Each row is a point. To make a cloud, some directions were put in groups of two or more. Within a group, all points are equally far from the middle, so they leave a hole (a ring in 2 directions, a hollow ball in 3). The other directions are filled evenly. Then the cloud was stretched, turned, moved and blurred a little. How many holes are there, and how many directions does each take, smallest first?

Cloud, 13 rows:
[[ 5.2  1.0]
 [-2.2  3.1]
 [-3.4  1.5]
 [-0.1 -3.6]
 [-2.1  3.3]
 [ 0.6  4.1]
 [-2.5  3.0]
 [ 1.4  4.1]
 [-3.0  2.3]
 [-3.4  1.2]
 [-3.6 -0.2]
 [-2.0  3.3]
 [-3.3  1.5]]
Holes: 1 (2)

Cloud:
[[-3.6 -0.6 -3.8]
 [-3.6  0.4 -1.5]
 [-2.1 -0.9 -6.1]
 [-4.4  2.1 -3.8]
 [-2.8 -0.6  0.6]
 [ 2.3 -4.5 -1.2]
 [ 4.4 -0.4  0.6]
 [-2.3 -2.7  2.2]
 [-2.7 -2.5 -1.5]
 [ 3.1 -5.2  0.0]
 [-1.0  0.1  2.7]
 [-1.6 -1.7  3.4]
 [ 3.0  0.9 -4.7]
 [ 4.5 -3.4  0.1]
 [ 3.0  2.0 -4.9]
 [ 1.2  2.5  0.4]
 [ 3.8  0.6 -2.5]
 [-3.0  3.4 -2.2]
 [ 4.8 -1.4  2.1]
 [-1.3 -4.7  0.1]
 [-3.4 -1.2 -2.3]
 [ 2.3  3.4 -2.4]]
Holes: 1 (2)
